Rows are points. Before rounding, the points of a table are all equally far from one centre. They may lie mostly on one side of it. Write the centre, to within rounding.

Points, 7 rows:
1.6 6.5

4.3 4.4

4.7 3.8

-3.1 -3.3

-5.1 -1.2

4.9 -0.6

4.9 3.3
Centre: -0.2 1.4

Points, 7 rows:
-6.3 -4.9 -1.2 -6.8

-5.0 -1.5 -0.8 -6.6

-3.9 -0.1 -0.7 -6.0

-3.9 -0.6 -4.2 -3.6

-2.5 -1.8 -5.5 -2.9

0.0 -1.1 2.7 -6.1

-4.2 0.0 2.4 -5.4
Centre: -2.4 -4.9 0.4 -1.5

Points:
0.3 2.6 6.6 -0.2 -0.2 -4.0 -4.5 -4.2 2.7

1.6 1.2 4.9 -1.4 4.2 -2.4 -8.2 -2.5 2.2

4.1 2.3 4.3 3.6 1.9 -1.8 -6.7 -4.0 1.8

1.2 2.4 7.4 1.6 -0.5 -4.5 -5.3 -4.9 0.6

2.3 0.5 4.3 1.6 3.2 -0.3 -6.3 -2.4 4.5

3.6 2.3 6.4 1.2 5.2 -4.2 -5.3 -3.2 2.0

0.7 2.4 4.5 1.5 -0.4 -1.5 -7.0 -3.9 -4.4

1.7 1.7 3.6 0.6 6.2 -3.5 -3.4 -4.1 3.7

3.3 0.1 6.4 2.1 0.3 -1.5 -7.4 -5.5 0.7

5.4 -3.3 8.6 2.2 3.2 -3.0 -3.9 -0.4 -1.7

2.1 1.3 5.8 2.2 4.1 -4.8 -8.8 -3.6 -0.3

4.2 0.1 4.8 -0.3 3.7 -3.2 -5.6 3.5 -0.2

2.8 0.1 8.2 -0.3 0.1 -3.5 -5.8 -4.7 1.8

1.6 -1.0 6.9 1.9 -2.1 -4.6 -7.1 -4.4 1.0

0.7 1.9 5.7 3.4 -1.2 -2.7 -5.0 -5.8 1.1

6.1 -1.5 5.2 1.4 4.5 -6.3 -3.7 -4.4 1.0
Centre: 1.0 -1.6 3.4 1.1 2.0 -3.2 -3.5 -1.9 -0.9

Points (16 x 12):
-7.2 0.0 1.5 1.9 1.6 1.6 -3.7 1.4 2.2 -6.4 -4.5 -0.1

-5.4 -5.2 -3.8 1.3 -0.5 1.1 -0.9 6.5 0.2 -7.1 -6.6 -4.2

4.6 -1.3 5.1 -0.8 4.3 2.4 -1.8 -0.4 2.6 -4.2 -7.8 0.9

2.6 0.3 4.4 2.3 1.9 -1.4 3.1 8.4 2.4 -6.7 -5.3 2.2

1.8 0.7 4.1 0.8 2.4 4.0 -4.4 4.9 3.0 -8.5 -5.2 -1.1

0.4 -2.6 -1.4 0.9 0.9 1.0 -6.9 1.7 4.7 -7.2 -6.1 -3.8

-1.8 -0.6 0.4 -1.2 4.9 3.5 -0.6 11.2 0.3 -3.9 -7.5 -2.8

2.8 3.5 3.8 -0.3 -1.5 6.2 -5.5 3.7 -0.1 -4.7 -3.8 -3.4

-1.3 1.3 2.6 4.9 2.1 4.2 -4.7 9.0 -1.9 -1.4 -3.4 1.7

1.0 -1.0 0.2 1.3 4.5 3.4 -7.2 0.6 -5.4 -0.1 -4.2 1.2

4.9 -1.3 4.4 0.9 2.7 3.0 -5.9 1.5 -1.9 -1.3 -1.3 -3.3

0.1 2.7 0.8 1.0 4.1 -0.1 -8.1 4.7 -0.7 -0.8 -4.3 4.1

-0.6 2.3 -0.1 3.3 4.3 -0.4 -7.0 2.1 -2.7 -5.2 -1.8 0.9

1.3 -2.9 3.5 0.8 -2.8 -0.9 -7.4 3.1 2.1 -2.0 -7.2 -2.1

3.3 -3.3 1.3 3.5 3.8 2.7 -1.0 10.6 4.5 -4.7 -4.5 1.8

3.2 -1.0 -0.2 0.5 4.5 4.5 -6.1 7.3 2.7 -4.8 -7.7 -2.5
Centre: 0.9 -0.9 -2.2 -0.7 -0.3 1.9 0.4 3.4 0.4 -1.8 -3.2 0.4
